Each row of a before or after table is a point. One or more steps were done to the points. Then noise was added and the rows were shuffled. The steps act on how far a point lies along the listed directions, d1 being the first. What was done? A step turns or swaps two directions, mirrors them in a line or flattens them onto one, adds a multiple of one to another, or multiplies one. Angles are multiples of 10 degrees, from the lower direction toward the higher: turns from -170 to 170, lines from 10 to 170 but not 90. Use the fewest steps. Two steps may share a direction if one is a turn and the other turns, adds or multiplies; they go together, in the order done. Otherwise the lowest direction goes first.
(in the rows, 128 means zero)

Directions:
(1): [165 111 101]
(2): [146 174 124]
(3): [101 135  87]
Before (9 x 3):
[[137 125 176]
 [ 85  98 110]
 [100 168 134]
 [131  71 154]
 [130 126 143]
 [156 116 183]
 [156 180 122]
 [124 120 128]
 [115  97  95]]
After (9 x 3):
[[177 106 162]
 [111 167 154]
 [ 78 100 127]
 [137 124 138]
 [123 121 127]
 [156 179 119]
 [138  68 139]
 [ 97 104 101]
 [158 115 165]]
Steps: turn d1 and d3 by 30 degrees

Directions:
(1): [101 153 136 160  99  88]
(2): [136  84 112 105  94  97]
Before (8 x 6):
[[121 123 128 122 136 133]
 [139  74 100 103  88  90]
 [141  89 126  84 135 124]
 [148 105 106  97 168 174]
 [144 163 118 147 192 176]
 [124 123 128 124 116  74]
 [103 182 174 174 129  95]
 [109 121 135 144 118 112]]
After (8 x 6):
[[130 101 130 120 140 142]
 [150 125 130 103 171 139]
 [ 88 172 127 171 119 104]
 [163  62 133  80 116 103]
 [116 127 103 158  86  57]
 [136 161 132 138 184 183]
 [109 167 153 140 157 135]
 [116 130 131 129 130 124]]
Steps: turn d1 and d2 by 150 degrees

Directions:
(1): [125  77 184 140 110 117 151 118 146]
(2): [145 118 149 141 139 157  66  91 117]
(3): [163 155 148 169  93 122 131 153  90]
Before (11 x 9):
[[164 137 169 180  56  98 178 146 105]
 [118 139 120 124 137 133 106 114 140]
 [132 165  75 108 162 143 123 140 109]
 [103 106 119 119 128 114 142  98 160]
 [ 77 108  92  67 172 121 148 123 160]
 [105 139  97 106 158 167  74  91 140]
 [108 110 149 128 134 105 168 133 142]
 [ 70 129  66  93 150  95 185 146 175]
 [146 141 158 156  90 134 131 112 117]
 [136 176  90 108 148 161  91 125  97]
 [132 138  98 112 130 138 118 141 115]]
After (11 x 9):
[[143 132 148 125 142 170  71  94 104]
 [106 137 102 107 158 168  73  92 142]
 [164 155 147 173  60  96 188 161 102]
 [ 85  71 139  84 168 130 132  98 165]
 [145  98 158 134 152 160  90  93 118]
 [141 171 120 144  96 129 146 132 115]
 [ 87  47 169 125 138 116 144  88 188]
 [108 119 141 125 134 101 172 138 140]
 [138 105 138 124 125 143 103 119 120]
 [117 137 123 124 135 132 105 112 140]
 [100 117 105 114 128 111 146 104 160]]
Steps: mirror d1 and d2 in the line at 130 degrees

Directions:
(1): [113 120 132 157 134 162 103  60  99 111 144]
(2): [155 168 124 169 100 142 139 132 156  76 112]
(3): [101 125 118  81 155 131 165 114 146  73 143]
(4): [121 155 134 117 157 185 128 164  86 125 100]
Before (13 x 11):
[[160 156 150 165 120 160  97 185  81 154  80]
 [143 124 132 148  93 113 114 118 144 146 128]
 [146 113 128 129  96  79 101 170 125 196 121]
 [134 147 143 154 109 158 115 157 103 132 115]
 [166 158 117 176  90 125 147 124 154  67 120]
 [141 114 137 140 114 106 132 147 136 205 123]
 [146 101 131 124 124 105 110 155 121 192 115]
 [136 144 152 178 109 167  90  64  95 140 124]
 [125 134 129 120 127 107 134 128 140 143 152]
 [123 112 133 126 124 115 120 112 141 145 153]
 [121 129 142 119 153 164 131 145 104 136 116]
 [131 131 115 134 140 135 136 126 133 100 142]
 [133 136 136 119 145 129 141 171 124 151  99]]
After (13 x 11):
[[122 131 143 123 153 167 129 147 101 139 113]
 [ 88 169 150  98 187 249 131  98  50  83 106]
 [120  75 119  77 139  71 145 119 158 148 149]
 [130 114 130 114 132  88 149 141 156 142 122]
 [109  74 108  64 114  28 150 116 179 135 172]
 [130 130 129 128 117  95 131 123 147 149 156]
 [117 115 124 106 118 113 141 107 154 109 142]
 [105 138 135 105 139 160 147 145 111  90 130]
 [122 115 134 125 126 122 120 117 136 145 149]
 [156 155 115 159 101 127 158 120 158  51 125]
 [105 129 131  70 171 146 161 151 114  71 121]
 [143 139 120 156 131 144 120 138 121 120 131]
 [109  86 122  86 132  73 171 108 175 155 159]]
Steps: add 1.5 times d1 to d4; mirror d2 and d3 in the line at 10 degrees

Directions:
(1): [148 148 136 159 106 177 129 142  87 168 136 175 107 147]
(2): [128 113 134 148 143 118 108  96 110 178  72 113 177 147]
(3): [131 110 184 141 111  85 112 100 138 113 112 151  78 158]
(4): [129 170 133 166 121 148 142 148 135  98  66  89 103 116]
(5): [155 149  86 120  94 110 106 133 189 151 103 165 129 118]
Before (9 x 14):
[[126 145  74 118 120 137 125 136 159 154 111 143 157  96]
 [132 124 120  70  83  61 139 144 187  62 212 168  65 112]
 [102  76 168  93 163  93 140 137  94  82 185 100 145 136]
 [126 163 110 161 131 118 128 160 184  61  83  83 100 138]
 [141 162  64 128  95 148 123 153 181 119 138 145 130 105]
 [123 114 154 112 144 144 172 157 109  83 197 143  87 112]
 [111 118 127 118 137 135 133 106 112  92 125  99 134 108]
 [119 128 134 136 135 117 121 131 132 104  63  77 144 134]
 [140 142 141 143 110 105 133 110 162 114  87 132 119 130]]
After (9 x 14):
[[118 110 179 123 131 102 140 154 111  64 159 115  93 135]
 [125 140 111 178 149 123 111 128 138 134  55  86 160 164]
 [123  98 135 120 135 110 107 110 112 151  95 113 171 153]
 [132 128 134 136 131 121 136 104 129 138 107 124 154 132]
 [119 120 133 126 123 129 122  98 116 107 113 120 126 119]
 [127 147  74 113 118 136 126 136 159 153 119 150 153  97]
 [129 145 168 152 129 143 168 156 128  76 103 109  70 114]
 [127 189 123 143  93 131 172 181 149  44 115  87  67  97]
 [138 169  65 146 104 154 121 147 169 134  99 122 147 107]]
Steps: multiply d1 by 0.4; turn d2 and d4 by -70 degrees; flatten d3 and d5 onto the line at 130 degrees

Directions:
(1): [177 117 161 107 190 130 118 104 117 122 116 104  82 110  68 135 144 114
 130 140]
(2): [148 166 150 110 125 102 110 109 179  69 167 106 115 126 180 137 140 133
 126 159]
(3): [128 116 123 166 128  82  96 111 113 120 125 121 167 162 104  64 168 126
 127 172]
(4): [169 142 167 150  89 170 123 105 145 130 119 155 165 178 100 175 123 112
 132 145]
Before (9 x 20):
[[103 113  94  75 148 116 154 160 141 127 129 107  67  67 159 135  97 141
  134  75]
 [ 75 123 107 142 113 161 130 142 113 135 118 153 129 110 161 150  92 133
  131  94]
 [139 110 151  92 165 172 145 115 104 120 106 126  88 100  92 161 120 113
  147 111]
 [104  94  94 113 215 136 141 166  63 178  98 100  76  82  83 100 138 132
  114  62]
 [140  80 124 179 141 122 111 123  63 163  87 117 170 150  58  70 128 134
  151 154]
 [164 126 145 115 137 170 141 127 137 130 127 143  95 106 110 180 136 123
  128 120]
 [150 143 153 131 105 164 125 140 146 112 133 153 123 120 154 174 118 110
  127 113]
 [124 116 114 160  96 147 127 114  78 174 103 160 196 161  82 100 152 114
  133 143]
 [184 138 174 116 123 136 130 108 147 107 127 125 116 138 103 163 129 126
  123 149]]
After (9 x 20):
[[141 135 139 203  81 151  99 119 114 150 110 153 225 226  92 116 161 116
  119 143]
 [114 107 114 130 144 140 133 162  98 144 115 142 103  87 131 122 124 117
  126  91]
 [ 75 106 105 147  86 151 140 139  93 139 108 159 176 147 134 111 122 127
  146 116]
 [ 93 124 102 114 100 116 158 163 128 134 132 134 123 104 171 123 105 151
  119 102]
 [138 138 133 163 111  71  88 109 140  80 149  92 173 152 166  67 142 152
  145 195]
 [160 100 141 142  95 175 138 124 121 168  85 158 151 166  56 165 106 109
  143 106]
 [126 142 114 122 149  70 101 101 113 103 150 100 141 116 142  58 182 130
  126 177]
 [ 96 106  88 146 106 142 144 160 106 159 121 158 138 113 137 120 136 138
  126 107]
 [124 100 136 152 166 144 100 106  86 134  97 133 117 121  75 121 131 116
  134 131]]
Steps: turn d1 and d4 by 170 degrees; turn d2 and d3 by -80 degrees

Directions:
(1): [125 154 106  60 135 158  84 119 137 155 169  98 141 173 122 124 139 134
 126 109 124 140 135 106 168 165 148 132 117  46 126 138]
(2): [169 177 139 158 157 166 126 106 156  98 110 143 153 141 134 110 142 122
 156 175 132 148 109 146 137  64 108 124  93  92 106 181]
(3): [149 142  90 132 144 105 122 153 163 147 129 136 195 111  75 196 147 131
 114 122 169 127 160  94  75 118 108 140 107 123 137 122]
(4): [129 110 133 110 158 137  83 130 110 101 116  93  95 123 153 130  86 144
  45 116 167 106 128 151 102 100  68 156 121 103 124 136]
(5): [135 165 156  77 118 151 111 161 120  79 128 113 139 138 109 109 114 154
 146  86 176 116 119 118 123 125 161  95  90 203 135 152]
(6): [109 122 113 138 110 189 101 163 121 110 143 164 185 166 150 140 153 138
 122 118 114 117 113 154 150 116  99 158 146 158  81  64]
Before (9 x 32):
[[144 141 101 159 130 101 143 144 160 159 129 151 185 124  84 191 160 133
  158 126 143 145 146  84  96 133 129 119 115 146 137 114]
 [157 156 116 139 158 116 107 159 157 123 136 155 199 113  93 180 124 119
  101 147 169 122 145  97  79 114  90 145  98 118 123 134]
 [153 125 100 169 139 126 137 132 159 148 116 143 167  95 113 169 143 116
  139 169 157 149 147 121  90  97 102 141 108 111 121 131]
 [135 129 110 130 119 135 106 133 142 115 121 135 183 140 135 154 138 143
  118 140 130 112 128 132 102 115 102 135 118 116 101 108]
 [113 108  72 117 158 119  96 129 159 192 147 130 150 135 112 202 150 133
   81 118 104 120 168 114 107 144  77 171 157  61 113  86]
 [102  86 125 165  95  51 192 115 109 169 129 147  88  85 119 149 117 103
  110 131 113 118 144 119  88 172 152 119 175 186 168  86]
 [120  85 118 191 120  39 196 111 122 176 116 147  82  87 128 136 150  91
  138 149  83 139 142 111 108 166 124 123 185 137 164  92]
 [119  82 107 171 101  83 182 116 121 192 123 152 102 113 114 135 145 112
  151 142  71 138 133 113 120 171 167 118 159 144 138  88]
 [124  80 103 142 116  61 175 105 108 193 137 105  81 106 116 128 132 116
  131 118  98 132 157 111 123 176 174 112 163  93 175 131]]
After (9 x 32):
[[157 156 116 139 157 116 110 158 158 124 136 157 201 113  92 180 126 118
  105 148 167 123 145  96  81 115  92 143  99 119 123 133]
 [121  82 119 188 124  40 190 111 120 172 115 142  77  86 132 136 145  93
  129 148  89 137 142 113 105 162 117 127 184 134 164  93]
 [118  79 108 168 107  84 175 115 118 188 120 146  96 112 118 135 137 114
  136 140  78 134 134 117 115 166 157 122 157 139 137  89]
 [102  85 125 164  97  52 189 115 107 166 128 143  85  85 121 149 113 105
  103 130 117 117 143 121  85 170 147 122 175 184 168  86]
 [136 130 110 131 118 134 107 133 142 115 122 136 184 141 134 155 139 143
  121 140 129 113 129 131 103 116 104 134 118 117 101 107]
 [153 125 100 169 139 127 136 132 159 147 116 143 167  95 113 169 142 116
  138 169 157 149 146 121  90  96 100 141 109 110 121 131]
 [144 140 102 157 134 101 138 144 157 156 127 146 181 123  87 191 154 136
  147 124 148 143 146  87  92 130 121 123 114 143 136 115]
 [125  78 104 140 118  62 171 106 106 190 135 101  78 105 119 128 128 118
  123 117 102 131 157 114 121 174 169 114 162  91 175 132]
 [113 110  72 118 155 118 100 129 160 194 147 133 154 135 109 202 153 132
   87 118 102 122 168 111 109 146  81 170 158  63 113  86]]
Steps: multiply d4 by 0.7

Directions:
(1): [104 145 147 127  81 160  90 127 133 174 113  75 145 143 155 137 138 132
  84 100 154 120 128 113 133 138 186 130  48 179 108 159 100 156 115 132
 105 108  98  89 108 124 107  64  84 123 170 116 106 115 123 153  95 113
 136 169 127 172  99 146 134 138 149 126]
(2): [155 130  79  71 145  88 146 163 166  89 125  97 108 147 122 168 146 156
 167  94 118 145 140 139  91 136 120 156 107 173 125 111  77 162 165 169
 116 185  73 103 139 139 169 162  89 104 142 176 137 130 128 105 121 132
 123 131  99 119  88 130  91 116 119 142]
(3): [121 156  85  92  65  92 160 119 114 147 134 127  73 134 129  80 111  99
 137 155 105  98 154  90 195 155 125 124 138  85 105 138 123 189 164 154
 178 134 132 124  87 122 132 113 158 128 200 112 132  97 159 133 143 106
 124 104 137 136 119 127  86 131 113 137]
Before (9 x 64):
[[167 128  62  55 159  80 160 171 174  67 118  88 116 129 105 165 156 158
  200  80 126 168 136 145  79 116  98 151 126 171 142 106  65 135 156 176
  106 208  57  98 138 150 183 181 108  90 107 201 140 134 115 101 129 121
  123 150  88  98 100 121  98 120 115 151]
 [143  94 148 155 169 150 129 146 149 126 122 117 166 137 146 181 126 159
  121 109 136 150 113 133  87 110 147 142  86 170 113 133  98 105 103 103
  101 134 114 113 162 138 135 130 101 117  85 138 128 150  98 147 115 151
  120 152 130 150 122 139 172 135 133 128]
 [148 102 151 112 174 128 104 136 149  77 114 123 159 127 128 185 152 167
  141 114 125 160 117 156  75 128 104 155 132 146 170  85 112  99 115 119
   79 142  90 149 162 165 154 174 121 106  59 157 143 160  92  98 120 159
  127 130 106 103 130 131 121 124 134 121]
 [120 122 153 172 112 120 136 111  80 153 142 199 118 105 143  61  99  77
  116 170 107 104 128 116 194 112  88 114 203  23 137 133 205  99 109 115
  162  89 213 189 111 119 100 162 203 165 105  89 134 117 153 149 152 122
  149  86 172 120 170 111 143 109 132 125]
 [141 127 149 132 152 119 110 142 131 122 128 102 132 131 137 129 131 148
  114 107 142 141 123 143 112 127 136 137 102 138 133 141 120 123 127 134
  115 129 110 120 126 134 128 134 121 138 127 126 121 148 127 135 132 154
  120 147 108 127 125 130 127 130 147 132]
 [135 127  91 114 114  99 140 125 156 132 118 101 119 146 113 134 144 125
  128 133 146 126 120 138 114 133 145 135 110 144 120 123 106 145 138 143
  117 146 102 107 122 134 150 117  92 128 125 150 134 134 125 121 125 114
  132 141 103 128 125 136 119 123 118 112]
 [113 170  96  87  69 128 124 148 146 135 137  87  87 152 122 126 142 118
  123 129 125 117 165  90 137 151 154 152  84 166  93 131 110 187 166 155
  120 143  99  97  76 124 152 105  82 128 201 145 126 111 135 122 121  95
  132 139  96 153  96 146  87 144 152 142]
 [112 170  91  60  94 108 125 127 139 149 125  55 106 159 159 144 147 132
  141 100 137 117 126  98 130 156 158 145  58 172 117 161  64 183 148 175
  143 155  80  96 102 123 142 100  85 110 178 136 115 111 130 130 119 119
  143 164 124 150  85 139  89 128 130 144]
 [107 152  83 121  58  98 155 106  96 157 134 151  53 116 120  65 104  70
  142 180  89  87 146  84 219 149 101  99 187  56 103 142 153 178 167 123
  194 111 166 169  98 124 102 108 189 142 183  87 132  99 165 156 157 108
  113  89 144 143 145 131 111 142 124 133]]
After (9 x 64):
[[160 111  98 121 188  97 174 132 128  66 132 178 120  92  87 113 123 123
  196 147 114 158 125 145 114  99  51 118 230  69 166  96 151  70 122 123
  145 162 149 165 146 139 157 206 197 119  50 157 155 144 121 102 170 130
  121 105 122  67 175 104 134 121 104 135]
 [143 122 156 150 162 123 117 132 119 124 133 123 131 123 132 116 125 136
  114 123 142 135 120 142 119 122 126 130 126 111 137 138 140 108 119 121
  127 118 131 137 128 132 122 136 142 146 114 115 126 149 128 135 144 155
  124 136 117 120 142 126 135 131 143 127]
 [134 118 108 148 124 105 148 107 134 135 128 140 122 130 106 106 130 107
  128 167 141 122 113 137 134 125 121 117 157  93 133 116 149 113 125 118
  138 125 149 139 126 134 136 126 134 145  97 132 138 140 128 123 143 119
  130 121 119 113 160 129 136 125 115 104]
 [ 99 147 141 143 124 126 142  79  81 149 145 159 116 116 137  77 110  90
  137 181 122 103 111 101 177 137 100 105 180  52 144 149 170 103 111 115
  186 101 191 176 113 114 110 128 191 148 110  83 130 122 136 134 167 133
  138 110 169 117 177 113 130 132 121 129]
 [111 164  56  73  40  87 144 135 132 156 121  87  49 142 132 107 124  96
  148 134  98  95 155  84 189 163 135 126 112 130  88 147  88 229 187 162
  164 143  97 119  92 131 124  92 124 120 228 118 123  92 161 153 128  98
  115 121 117 165  90 145  84 141 133 143]
 [147 100 156 125 182 130 106 128 140  77 117 139 161 123 125 178 145 159
  140 125 122 157 110 158  82 123  94 149 151 129 172  87 128  88 111 112
   85 134 107 162 163 163 148 178 135 111  48 147 145 161  95  98 129 160
  124 118 116  97 146 126 125 124 132 121]
 [107 152 135 149  94 142 139 111  96 135 153 168  94 119 106  72 113  85
  121 191 109 106 154  90 174 132 109 122 181  70 114 120 188 126 140 110
  157  98 186 161  83 117 124 129 165 160 149 103 138 118 142 127 158 101
  130  95 129 122 171 130 121 147 140 129]
 [131 153  93  67  69  97 110 173 159 154 113  65 106 161 172 149 144 134
  120  66 129 122 150 112 133 145 159 169  42 179 102 150  67 204 158 196
  106 164  67  88 103 132 139 128  65 115 193 157 117 103 146 142  92 107
  155 154 120 171  54 140  87 100 147 149]
 [140  85 160 179 178 155 135 135 131 125 128 145 166 123 139 163 115 147
  119 131 133 145 108 135  98 102 132 132 119 135 121 129 128  81  93  84
  113 115 145 134 164 137 126 134 131 131  64 125 134 155  97 146 130 153
  120 136 141 137 149 133 183 134 131 122]]
Steps: mirror d1 and d2 in the line at 140 degrees
